Rows are points. Two turns around zero, p and q, are shown by what they do to some points. Where does a point land after both, in the order given? Backwards means that the second turn is done in reverse. Each puzzle has new turns, and all numbers are rounded.

Turn p:
-0.16	-0.14 -> -0.20	-0.07
-0.23	+0.13 -> -0.17	+0.20
+0.39	+0.01 -> +0.37	-0.13
Turn q:
-0.24	-0.03 -> -0.18	-0.16
-0.02	+0.28 -> -0.18	+0.22
+0.25	-0.26 -> +0.35	-0.07
Where do these land?
p, then q backwards: -0.20	+0.18 -> +0.04	+0.27
p, then q: +0.24	-0.18 -> +0.28	-0.11
q, then p: +0.11	-0.29 -> +0.18	-0.25
p, then q backwards: -0.14	+0.29 -> +0.17	+0.28

Turn p:
+0.26	-0.27	+0.28 -> +0.20	-0.14	+0.40
-0.31	+0.35	-0.03 -> -0.19	+0.36	-0.24
-0.05	+0.11	-0.29 -> -0.04	-0.05	-0.31
+0.27	-0.03	+0.00 -> +0.25	-0.10	+0.04
-0.18	-0.17	+0.03 -> -0.22	-0.07	+0.10
Turn q:
+0.18	+0.33	+0.14 -> +0.01	+0.33	+0.23
-0.03	-0.24	+0.11 -> -0.04	-0.25	+0.06
-0.18	-0.04	+0.13 -> -0.21	-0.08	+0.01
-0.09	-0.41	-0.22 -> +0.12	-0.38	-0.25
+0.12	+0.36	-0.17 -> +0.12	+0.39	-0.06
Where do these land?
p, then q backwards: -0.24	-0.30	-0.31 -> -0.39	-0.27	+0.13
p, then q backwards: +0.02	+0.02	-0.31 -> -0.17	-0.16	-0.20
p, then q backwards: +0.04	+0.19	+0.47 -> +0.33	+0.37	+0.12
q, then p: -0.05	+0.08	+0.04 -> -0.05	+0.08	-0.03
p, then q: +0.23	+0.01	+0.11 -> +0.14	+0.01	+0.22

Turn p:
+0.15	+0.30	+0.21	-0.31 -> -0.09	+0.12	+0.20	-0.44
-0.06	-0.10	-0.27	+0.22 -> +0.10	+0.08	-0.18	+0.30
+0.00	+0.08	-0.01	-0.28 -> -0.16	+0.06	-0.06	-0.23
-0.47	-0.03	-0.19	+0.03 -> -0.36	+0.07	-0.10	+0.34
+0.26	-0.36	+0.22	+0.26 -> +0.38	-0.40	+0.05	+0.07
+0.11	+0.11	+0.04	+0.09 -> +0.13	+0.07	+0.11	-0.03
Turn q:
-0.26	+0.33	-0.10	+0.06 -> -0.34	+0.26	-0.03	-0.06
+0.13	+0.21	+0.17	-0.08 -> +0.08	+0.20	+0.22	+0.03
+0.00	-0.25	+0.03	-0.15 -> +0.14	-0.22	+0.00	-0.14
+0.29	-0.49	-0.24	-0.05 -> +0.41	-0.32	-0.33	+0.02
-0.16	+0.21	+0.13	+0.22 -> -0.29	+0.10	+0.13	+0.15
Where do these land?
q, then p: +0.39	+0.19	+0.02	+0.09 -> +0.32	+0.20	+0.23	+0.01
p, then q: +0.01	-0.47	+0.18	-0.26 -> +0.13	-0.42	-0.27	-0.24
q, then p: -0.27	+0.02	-0.10	+0.24 -> -0.23	+0.03	-0.08	+0.29
q, then p: +0.11	+0.13	-0.20	-0.24 -> +0.02	+0.25	-0.05	-0.25
p, then q backwards: -0.24	+0.13	+0.10	+0.17 -> +0.00	+0.15	+0.24	+0.18

Turn p:
-0.27	-0.19	-0.08	+0.26	-0.04	+0.30 -> -0.41	+0.00	-0.04	+0.08	-0.25	+0.18
+0.22	-0.11	-0.16	+0.12	+0.23	+0.16 -> -0.04	+0.01	-0.23	+0.21	+0.16	+0.24
-0.26	+0.03	-0.15	+0.29	+0.21	-0.55 -> -0.19	+0.05	+0.06	+0.39	+0.10	-0.56
+0.03	+0.49	+0.15	-0.44	-0.02	+0.11 -> +0.24	+0.30	+0.14	-0.52	+0.20	+0.00
-0.15	+0.12	+0.10	+0.04	+0.12	+0.15 -> -0.16	+0.17	+0.14	-0.05	+0.04	+0.09
-0.03	-0.06	+0.16	-0.03	+0.22	+0.02 -> -0.07	-0.04	+0.17	+0.05	+0.18	+0.09
+0.04	-0.03	-0.13	-0.22	-0.10	-0.05 -> +0.08	-0.12	-0.14	-0.18	+0.03	-0.08
+0.01	-0.17	-0.24	-0.27	-0.43	-0.03 -> +0.10	-0.29	-0.28	-0.30	-0.25	-0.13
+0.40	-0.09	+0.33	+0.25	-0.18	-0.12 -> +0.43	-0.07	+0.17	+0.32	-0.20	+0.16
Turn q:
+0.08	+0.02	+0.07	+0.12	-0.44	-0.15 -> +0.08	-0.12	+0.04	+0.29	-0.36	-0.08
-0.54	-0.47	+0.12	+0.32	-0.03	+0.03 -> -0.35	-0.52	+0.06	+0.29	+0.26	+0.28
+0.07	+0.19	+0.01	-0.60	+0.29	-0.01 -> +0.11	+0.20	+0.19	-0.62	+0.02	-0.08
-0.20	+0.18	-0.07	-0.03	+0.02	+0.19 -> -0.17	+0.10	-0.09	-0.13	-0.07	+0.22
+0.14	+0.07	+0.06	+0.09	+0.32	-0.19 -> -0.06	+0.21	+0.10	+0.02	+0.23	-0.26
+0.32	+0.03	+0.08	+0.04	-0.02	+0.10 -> +0.27	+0.19	+0.00	+0.11	+0.01	-0.01
+0.13	-0.02	-0.26	+0.06	-0.14	+0.03 -> +0.11	-0.04	-0.28	+0.05	-0.09	-0.07
Where do these land?
q, then p: -0.07	-0.26	+0.12	-0.14	+0.18	-0.01 -> -0.03	-0.17	+0.15	+0.03	+0.25	+0.16
p, then q: +0.22	-0.05	+0.29	-0.19	-0.30	+0.13 -> +0.50	+0.00	+0.07	-0.02	-0.07	+0.14
q, then p: -0.01	-0.04	-0.16	+0.42	+0.13	+0.06 -> -0.30	+0.20	-0.16	+0.23	+0.06	-0.11
p, then q: -0.10	+0.05	-0.12	-0.08	-0.19	-0.04 -> +0.02	-0.13	+0.00	-0.11	-0.16	-0.13
q, then p backwards: -0.02	+0.26	+0.40	+0.10	+0.23	-0.42 -> -0.45	+0.24	+0.27	+0.20	+0.20	-0.22
p, then q: -0.33	+0.17	+0.00	+0.00	-0.13	-0.35 -> -0.15	-0.11	+0.31	+0.03	-0.20	-0.33
q, then p: +0.19	+0.02	+0.02	-0.13	-0.16	+0.53 -> +0.20	+0.19	-0.31	-0.15	-0.02	+0.41
p, then q backwards: +0.07	-0.38	-0.40	+0.00	-0.10	-0.14 -> -0.09	-0.24	-0.43	+0.18	-0.22	-0.10
p, then q: +0.04	+0.23	-0.14	+0.02	+0.35	+0.24 -> -0.25	+0.32	-0.13	-0.21	+0.10	+0.12

Turn p:
+0.25	-0.42	+0.33	+0.21	+0.36	+0.22 -> +0.30	-0.14	+0.38	+0.12	+0.53	+0.12
-0.14	-0.18	-0.11	-0.05	+0.10	+0.35 -> -0.11	-0.23	-0.03	+0.05	+0.13	+0.34
-0.45	+0.02	-0.37	-0.14	+0.01	-0.10 -> -0.40	-0.19	-0.38	+0.12	-0.12	-0.05
+0.29	+0.05	+0.08	-0.27	+0.04	-0.19 -> -0.02	+0.09	+0.14	-0.35	+0.05	-0.22
-0.30	-0.06	+0.33	+0.06	-0.17	+0.10 -> -0.08	-0.05	+0.29	+0.32	-0.20	+0.08
+0.12	+0.23	+0.24	-0.18	-0.05	-0.14 -> -0.08	+0.25	+0.22	-0.16	-0.11	-0.15
+0.13	+0.17	+0.01	-0.07	+0.13	-0.11 -> -0.04	+0.20	-0.02	-0.14	+0.09	-0.11
+0.28	+0.28	-0.19	+0.37	-0.16	-0.03 -> +0.40	+0.31	-0.29	-0.04	-0.12	+0.04
-0.18	-0.10	-0.31	+0.06	-0.26	-0.10 -> +0.02	-0.24	-0.30	+0.07	-0.26	-0.05
Turn q:
+0.17	-0.27	-0.34	+0.40	+0.18	+0.15 -> +0.28	-0.44	-0.13	+0.29	+0.23	-0.05
+0.06	+0.13	+0.07	-0.02	+0.15	+0.31 -> +0.12	+0.04	+0.10	-0.03	+0.16	+0.30
-0.33	+0.28	+0.02	+0.25	-0.11	-0.03 -> -0.39	+0.08	-0.06	+0.28	-0.01	+0.16
+0.23	-0.13	+0.41	-0.19	-0.29	-0.13 -> +0.15	+0.16	+0.26	-0.16	-0.47	-0.12
+0.12	+0.26	+0.30	-0.19	+0.10	-0.21 -> +0.03	+0.47	+0.17	-0.06	-0.02	-0.08
+0.07	-0.05	+0.16	+0.26	-0.04	-0.11 -> +0.04	-0.01	+0.14	+0.26	-0.12	-0.09
-0.11	+0.08	-0.43	-0.18	-0.15	-0.08 -> -0.14	-0.03	-0.46	-0.16	+0.03	-0.05
-0.20	-0.29	-0.18	-0.33	+0.15	+0.11 -> -0.08	-0.26	-0.01	-0.43	+0.20	-0.07
Where do these land?
p, then q: +0.09	+0.35	-0.05	-0.27	-0.02	+0.02 -> -0.24	+0.20	-0.14	-0.24	-0.02	+0.17
p, then q: +0.27	-0.09	-0.01	+0.10	-0.11	-0.09 -> +0.26	+0.12	-0.03	-0.08	-0.08	-0.13
p, then q: +0.17	-0.45	-0.22	+0.34	+0.42	-0.24 -> +0.39	-0.10	+0.01	+0.14	+0.47	-0.48
q, then p: -0.08	+0.16	+0.17	-0.11	-0.07	+0.46 -> -0.10	-0.03	+0.22	-0.07	-0.02	+0.48
q, then p: -0.19	+0.25	-0.03	+0.37	+0.35	-0.15 -> +0.01	+0.25	-0.15	+0.45	+0.31	-0.01
q, then p: +0.05	-0.06	-0.11	-0.15	+0.24	+0.35 -> -0.07	-0.09	+0.14	-0.23	+0.33	+0.17
p, then q: +0.06	-0.16	+0.38	-0.13	-0.28	-0.30 -> -0.04	+0.19	+0.25	+0.03	-0.42	-0.28
p, then q: -0.15	+0.03	-0.06	-0.04	-0.25	-0.03 -> -0.09	-0.12	-0.11	+0.01	-0.24	+0.01
p, then q: -0.22	-0.03	-0.07	-0.11	-0.27	-0.02 -> -0.14	-0.21	-0.07	-0.02	-0.26	-0.02

Turn p:
+0.39	-0.13	+0.05	-0.17	+0.31	+0.06	+0.26	-0.01 -> +0.22	+0.00	+0.19	-0.12	+0.42	-0.24	+0.21	+0.03
+0.45	+0.19	-0.26	-0.31	+0.21	+0.20	-0.16	+0.09 -> +0.05	+0.15	-0.20	-0.55	+0.28	-0.15	+0.19	-0.10
-0.05	-0.09	-0.02	+0.08	+0.32	-0.08	-0.32	-0.16 -> -0.07	-0.20	-0.08	-0.02	+0.08	-0.21	-0.26	-0.29
-0.29	+0.18	-0.16	+0.06	-0.05	+0.08	-0.04	-0.05 -> -0.17	+0.09	-0.09	+0.07	-0.12	+0.24	-0.02	-0.20
-0.22	-0.32	-0.18	+0.29	-0.19	-0.19	+0.13	-0.03 -> -0.14	-0.26	+0.01	+0.40	-0.27	-0.04	+0.19	+0.01
-0.18	-0.05	-0.03	+0.16	-0.15	+0.23	+0.07	-0.27 -> +0.14	-0.16	-0.04	+0.17	-0.09	+0.32	+0.05	-0.16
+0.28	-0.20	+0.32	-0.38	-0.15	+0.21	+0.02	+0.24 -> +0.16	-0.11	+0.22	-0.39	+0.15	+0.06	+0.02	+0.47
-0.05	+0.01	+0.25	+0.11	-0.13	+0.29	+0.19	+0.33 -> -0.04	+0.03	-0.02	+0.11	+0.20	+0.32	-0.01	+0.41
-0.12	+0.17	+0.06	-0.21	+0.10	-0.39	+0.15	+0.09 -> -0.16	+0.34	+0.30	+0.04	-0.08	-0.20	-0.07	-0.01
-0.20	+0.24	-0.03	+0.37	-0.27	-0.40	-0.30	-0.22 -> +0.02	+0.12	-0.29	+0.29	-0.55	-0.10	-0.30	-0.16
Turn q:
-0.23	+0.25	-0.05	-0.02	-0.27	-0.05	+0.16	-0.23 -> -0.02	+0.17	-0.24	-0.05	-0.37	-0.06	+0.21	+0.05
+0.02	+0.24	-0.40	+0.19	-0.12	+0.18	+0.01	+0.26 -> +0.34	+0.17	-0.09	+0.01	+0.06	+0.12	+0.00	+0.44
+0.34	-0.26	+0.03	-0.09	-0.23	+0.21	+0.17	+0.06 -> +0.25	-0.12	+0.31	+0.12	-0.06	+0.28	+0.14	-0.16
-0.16	-0.37	+0.10	+0.04	+0.04	+0.16	-0.12	-0.02 -> -0.33	-0.05	+0.14	+0.04	+0.10	+0.27	-0.01	-0.03
-0.12	+0.15	-0.28	+0.11	+0.02	+0.10	-0.38	-0.30 -> -0.10	+0.47	-0.12	-0.20	-0.03	+0.10	-0.26	+0.08
+0.07	+0.07	-0.14	-0.11	+0.13	-0.23	+0.47	-0.14 -> +0.24	-0.24	-0.37	-0.13	-0.06	-0.05	+0.15	-0.23
+0.16	-0.42	+0.28	+0.18	+0.20	-0.24	-0.11	+0.05 -> -0.22	-0.25	+0.09	+0.33	+0.22	+0.02	-0.26	-0.29
+0.07	+0.25	+0.07	-0.43	-0.16	-0.05	-0.02	+0.45 -> +0.22	-0.25	+0.34	-0.16	-0.17	-0.34	+0.06	+0.29
-0.15	+0.10	+0.39	+0.11	+0.40	-0.09	-0.19	-0.13 -> -0.40	+0.11	-0.06	+0.02	+0.29	-0.36	-0.04	-0.18
Where do these land?
q, then p: +0.34	+0.17	+0.24	+0.02	-0.28	+0.39	-0.02	+0.03 -> +0.42	+0.34	+0.01	+0.21	+0.17	+0.01	-0.16	+0.22
p, then q: -0.16	-0.06	-0.22	-0.28	-0.05	+0.14	-0.25	+0.26 -> -0.25	-0.17	+0.07	-0.33	-0.18	+0.10	+0.19	+0.16
p, then q backwards: -0.04	+0.01	+0.00	-0.07	+0.40	+0.03	-0.03	-0.27 -> +0.32	-0.10	+0.16	-0.06	+0.28	-0.04	-0.05	-0.12
p, then q: -0.10	-0.10	-0.16	+0.48	-0.32	+0.29	-0.27	-0.17 -> +0.18	+0.13	-0.01	+0.03	-0.04	+0.70	-0.10	+0.11
q, then p: -0.21	-0.22	-0.17	+0.21	-0.08	+0.25	+0.23	+0.32 -> -0.19	-0.14	-0.09	+0.11	+0.42	+0.19	+0.23	+0.22
q, then p: +0.21	+0.03	-0.24	+0.04	+0.16	-0.22	+0.15	-0.14 -> +0.13	-0.12	-0.16	-0.22	-0.04	-0.18	+0.17	-0.23
q, then p: -0.20	+0.33	-0.01	-0.05	+0.36	-0.03	+0.00	-0.32 -> -0.20	+0.30	+0.19	-0.15	-0.15	-0.13	+0.13	-0.37
q, then p: +0.04	-0.22	+0.45	-0.07	+0.04	-0.27	+0.12	+0.19 -> +0.04	-0.37	+0.17	+0.40	-0.13	-0.14	-0.10	-0.01
p, then q: +0.16	-0.03	+0.32	-0.28	-0.19	-0.21	+0.08	-0.24 -> +0.16	-0.03	+0.39	+0.22	-0.13	-0.28	-0.04	-0.18
q, then p backwards: -0.05	+0.09	-0.21	-0.01	-0.02	-0.38	-0.02	+0.34 -> +0.17	-0.23	+0.28	+0.22	-0.13	-0.08	-0.27	+0.08

Turn p:
+0.03	-0.20	+0.17	+0.15	+0.14	+0.37	-0.12	-0.40	-0.21 -> -0.12	+0.13	+0.08	-0.07	-0.06	-0.01	-0.20	-0.24	-0.57
-0.03	+0.04	+0.03	+0.37	+0.16	+0.06	-0.34	+0.18	+0.13 -> +0.05	-0.07	-0.07	-0.05	+0.05	+0.45	-0.30	+0.15	-0.07
+0.08	-0.14	+0.26	-0.22	-0.41	-0.02	+0.21	+0.24	-0.17 -> +0.06	-0.25	+0.28	-0.26	-0.09	-0.17	+0.26	-0.27	+0.23
+0.13	-0.02	-0.20	-0.02	-0.26	-0.21	+0.09	-0.43	+0.10 -> +0.00	+0.21	-0.05	+0.32	+0.12	-0.27	-0.11	-0.31	+0.16
-0.24	+0.18	-0.25	+0.38	+0.30	+0.33	-0.09	+0.27	+0.19 -> -0.01	+0.03	-0.39	+0.01	-0.04	+0.60	+0.07	+0.24	-0.17
+0.07	+0.25	+0.23	-0.11	+0.29	+0.20	+0.18	-0.06	+0.05 -> +0.10	+0.21	+0.10	-0.12	+0.18	-0.02	+0.25	+0.21	-0.28
-0.26	+0.09	-0.18	-0.32	+0.02	-0.28	+0.07	-0.03	+0.20 -> -0.12	+0.23	-0.10	+0.11	-0.11	-0.20	+0.09	+0.25	+0.35
-0.08	-0.25	-0.09	+0.35	+0.13	-0.16	+0.27	-0.03	+0.14 -> -0.40	-0.06	+0.02	+0.29	+0.18	+0.22	+0.06	-0.06	+0.03
+0.29	-0.06	-0.13	+0.01	+0.10	+0.06	-0.08	+0.19	-0.24 -> +0.12	-0.38	-0.12	-0.02	+0.05	-0.08	-0.05	+0.04	-0.17
-0.22	+0.27	+0.28	-0.31	-0.18	-0.21	+0.19	-0.19	-0.28 -> +0.17	+0.22	+0.44	+0.09	-0.29	-0.31	+0.24	+0.03	+0.09
+0.24	-0.16	-0.12	-0.27	-0.29	-0.15	-0.39	+0.26	+0.07 -> +0.15	-0.28	-0.17	-0.27	-0.01	-0.22	-0.32	-0.04	+0.38
Turn q:
-0.06	-0.31	-0.03	+0.35	-0.03	-0.22	+0.08	-0.10	+0.22 -> +0.17	-0.41	+0.16	+0.20	+0.11	+0.15	+0.13	-0.13	+0.11
+0.13	+0.16	-0.11	+0.36	+0.36	+0.32	-0.20	-0.20	-0.24 -> +0.46	+0.46	+0.22	+0.04	+0.18	+0.06	+0.11	+0.18	-0.03
-0.27	+0.17	-0.13	+0.00	-0.26	+0.08	-0.01	+0.06	+0.19 -> -0.13	+0.06	+0.04	+0.21	-0.31	-0.02	-0.09	-0.17	+0.18
+0.33	+0.21	+0.37	-0.13	+0.12	-0.01	+0.13	+0.28	+0.32 -> +0.12	-0.24	-0.12	-0.45	-0.26	-0.09	-0.24	+0.29	+0.11
+0.15	-0.17	-0.30	-0.09	-0.27	-0.12	+0.10	-0.32	+0.01 -> -0.01	-0.13	-0.30	+0.33	-0.03	+0.01	+0.29	-0.08	-0.20
+0.23	+0.29	-0.12	+0.08	+0.18	-0.22	-0.12	+0.16	-0.07 -> +0.33	+0.12	-0.18	-0.23	+0.08	-0.16	-0.12	-0.17	+0.05
-0.08	+0.34	-0.05	-0.36	+0.04	+0.31	-0.17	+0.24	-0.22 -> -0.24	+0.55	-0.13	-0.16	-0.11	-0.08	-0.26	+0.07	+0.01
-0.13	-0.14	+0.32	+0.36	-0.04	-0.22	+0.41	+0.22	-0.12 -> +0.00	-0.46	+0.38	+0.04	+0.22	-0.31	-0.23	+0.02	+0.00
-0.26	-0.17	+0.09	-0.09	+0.16	+0.21	-0.12	-0.44	+0.11 -> -0.18	+0.12	+0.23	+0.02	-0.04	+0.26	+0.45	+0.14	+0.06
-0.15	+0.17	-0.26	-0.25	+0.11	+0.08	+0.08	-0.32	+0.21 -> -0.11	+0.19	-0.18	+0.09	-0.19	-0.06	+0.40	+0.04	+0.26
+0.18	-0.20	+0.40	+0.04	-0.13	-0.23	-0.07	+0.17	-0.27 -> -0.04	-0.26	+0.12	-0.25	+0.18	+0.01	-0.22	-0.06	-0.42
-0.06	-0.34	-0.17	-0.28	-0.23	+0.02	-0.10	+0.25	-0.14 -> -0.37	-0.01	-0.25	+0.15	+0.17	+0.22	-0.23	-0.10	-0.12
Where do these land?
p, then q: +0.01	+0.12	-0.22	-0.04	+0.02	+0.10	+0.09	+0.27	-0.37 -> -0.01	-0.27	-0.16	+0.32	+0.19	-0.01	-0.13	+0.08	-0.19
p, then q backwards: -0.02	-0.39	+0.08	-0.01	+0.13	+0.30	-0.12	-0.10	-0.26 -> +0.05	+0.03	+0.34	-0.22	-0.36	-0.18	-0.08	+0.06	-0.15
p, then q: -0.16	+0.44	+0.13	-0.16	+0.06	-0.16	-0.17	-0.18	+0.13 -> +0.26	+0.04	-0.10	-0.27	-0.29	-0.15	-0.33	-0.05	+0.00
q, then p: +0.11	-0.18	+0.00	-0.07	-0.01	+0.07	-0.02	+0.24	-0.15 -> +0.01	-0.08	-0.15	-0.06	-0.16	+0.05	-0.15	+0.19	-0.14
q, then p: -0.40	+0.11	-0.08	+0.02	-0.10	+0.22	+0.09	-0.42	+0.50 -> -0.06	+0.20	+0.16	-0.03	+0.16	+0.37	+0.35	-0.46	+0.32
p, then q: +0.06	-0.07	+0.18	+0.37	+0.26	+0.00	+0.29	+0.19	-0.13 -> -0.15	+0.00	+0.35	+0.06	+0.30	+0.01	-0.11	+0.37	-0.02
q, then p backwards: +0.16	-0.25	+0.26	+0.01	-0.26	+0.03	+0.07	+0.34	-0.23 -> +0.21	-0.27	+0.06	+0.20	+0.34	-0.01	-0.32	-0.06	-0.13
p, then q: -0.19	+0.34	-0.16	-0.02	-0.05	-0.27	-0.39	-0.31	-0.04 -> +0.44	+0.06	-0.03	-0.05	-0.32	+0.10	-0.29	-0.30	-0.14
q, then p backwards: +0.05	-0.36	-0.03	-0.02	-0.04	-0.21	-0.10	+0.37	+0.02 -> +0.26	-0.27	-0.08	+0.32	-0.02	+0.03	-0.18	+0.14	+0.15
p, then q backwards: +0.45	+0.03	+0.10	+0.22	+0.15	+0.07	-0.06	+0.42	+0.02 -> +0.31	-0.46	+0.18	+0.18	+0.21	-0.22	+0.01	+0.09	+0.03
p, then q: +0.03	+0.10	-0.20	-0.04	-0.36	-0.18	+0.14	-0.48	+0.39 -> +0.49	+0.07	+0.07	-0.07	-0.30	-0.17	+0.36	-0.17	+0.29
p, then q: -0.10	+0.10	-0.05	-0.26	+0.20	+0.02	+0.18	-0.35	+0.12 -> +0.10	+0.06	+0.04	-0.08	+0.00	-0.44	-0.07	-0.25	+0.14
